Each point is reached from the start by the listed moves, each made 0, 1 or 2 times, or once backwards (-1), plus a little noise. Say if it took an odd or an even number of moves. Then give how often each move was made.

Moves:
(1): -9	-4	3
(2): -13	11	-11
(3): -19	-16	-13
Start: 1	-2	-8
Points:
24	-1	19 => odd (1, -1, -1)
-53	-7	-60 => odd (-1, 2, 2)
-58	-26	-43 => even (1, 1, 2)
-17	-10	-3 => even (2, 0, 0)

Moves:
(1): 2	9	4	-4	6	-3	15	-5	6	20	-2	5
(2): -1	-6	-8	18	4	15	6	18	-13	-8	-6	15
(3): -8	-10	4	-4	3	0	5	4	7	5	6	-1
(4): 9	-12	-16	7	0	10	1	-2	-3	0	7	10
(5): 6	-4	2	-5	7	-1	0	4	2	-3	3	3
(6): -6	2	-2	-9	-5	-8	3	-11	5	0	-13	-3
(7): -1	4	-7	1	-2	-11	4	-4	5	-6	5	-9
(8): 8	-6	2	8	4	-6	0	10	-4	3	-2	8
(9): 2	7	-2	-5	-8	-1	2	0	6	-3	8	3
Start: -8	-8	6	9	-3	7	3	-10	-6	1	3	13
Points:
-1	14	-4	-20	-12	-1	12	-60	12	21	-2	2 => even (1, -1, -1, 1, 0, 1, 0, -1, 0)
13	-32	-18	10	14	-35	16	-13	0	-9	-13	17 => even (0, 0, 0, 1, 2, 2, 2, 2, -1)
-17	-56	-11	27	-12	18	10	18	-13	-6	-11	51 => even (-1, 1, 2, 1, -1, 2, -1, 2, 1)
-29	-25	-1	17	-20	27	-1	8	-13	-16	-8	29 => odd (-1, 1, 1, 0, -1, 1, -1, 0, 1)
41	-25	-7	0	13	8	12	-8	5	21	46	43 => odd (1, -1, 0, 2, 2, -1, 0, 1, 1)
